Every row gives one point. Two turns around zero, p and q, are shown by what they do to some points. Write where each new point lands after one turn and then the other. Backwards means that the second turn is done in reverse. Each puzzle has new turns, and all numbers are rounded.

Turn p:
[ 43 -28 -32] -> [  6 -58  17]
[-8 43 -8] -> [ 36  22 -14]
[ 29 -47 -25] -> [-18 -57  11]
[-1 50 42] -> [24 57 21]
[-26 -56  27] -> [-67   0   0]
[-37  38  -3] -> [ 18  37 -34]
Turn q:
[ -4  28 -10] -> [-16  25  -5]
[  6 -27 -23] -> [ 18 -16 -27]
[-59 -14 -29] -> [-46 -30 -39]
[56 13 63] -> [42 20 71]
Where do these land?
p, then q backwards: [-54  21  -1] -> [  7  25 -52]
q, then p: [ 34  45 -32] -> [63 16 -6]
p, then q backwards: [12 -9 51] -> [-5 40 35]
p, then q: [  7 -57 -19] -> [-12 -57 -16]

Turn p:
[ 10  10 -11 -26 -17  14] -> [-11  -1 -10 -16  -9  30]
[-4 -7  1 12 20 19] -> [  1   3 -15  26   7  -6]
[-18   9 -14  13  23  -5] -> [ 17  13 -19   2   1 -23]
[-26  14  21  20  10  11] -> [-10  28   2  21  -8 -23]
[-33  -9  11 -22  12  -3] -> [-20 -12 -14  -1 -22 -27]
[ 35  -4  -8  31 -28 -28] -> [ 34  -2  43 -10  20  17]
[-17   4  34   0  43   5] -> [-30   8 -14  19  15 -40]
[ 35   7 -24 -12 -28 -12] -> [ 15  -8  11 -32   9  38]
[ 17 -24 -10 -16 -33   0] -> [  4 -30  15  -7 -12  32]
Turn q:
[ 10 -19  -1  18   9  31] -> [ 12 -12  19  -2 -28  20]
[ -9  -6 -14  13   6 -10] -> [-11   3  -4  -2   6  21]
[12  1 -1 -1 18 16] -> [21  4 13 -4 -5  7]
[-20  48   4  -7  18  25] -> [  2  16  41 -31  21 -20]
[  0 -13   0 -11  15 -13] -> [ 13  -2 -18  -5   8   9]
[ 10  32  11  -9 -38 -70] -> [-29  10 -33  47  46 -36]
[  2 -14 -14 -10 -21  24] -> [ -5   9  -4  -5 -36  -6]
[ -5 -29  16   6  -7  -4] -> [ -3 -29 -16   2 -11   6]
Where do these land?
p, then q backwards: [ -8  23  15  -3   4 -19] -> [-18  22  -7 -14  -8  10]
p, then q: [ -8 -14  -3 -26  -3 -14] -> [ -4  -3 -29  -7 -15  -2]
q, then p: [  5   2  11 -29  13  13] -> [ -3 -13   6 -24  20  11]
q, then p: [ 22   4 -16 -11  -1 -16] -> [17 25 -3 -4 13  5]
q, then p: [ 20 -14  22  97  -7  29] -> [-24  -9  48  88 -24  -5]
q, then p: [ -7  -9   3   2  -3 -13] -> [ 10  -6 -11   5  -6  -2]
p, then q: [ -8 -12 -19  14  21  14] -> [-3 15  5 23 -4 25]
q, then p backwards: [ -6  -4  -9 -32 -13   4] -> [-25  19 -10  -8  12  -6]
p, then q backwards: [-11  25  -5 -12 -12   3] -> [-11  -6 -26 -10  -3  12]
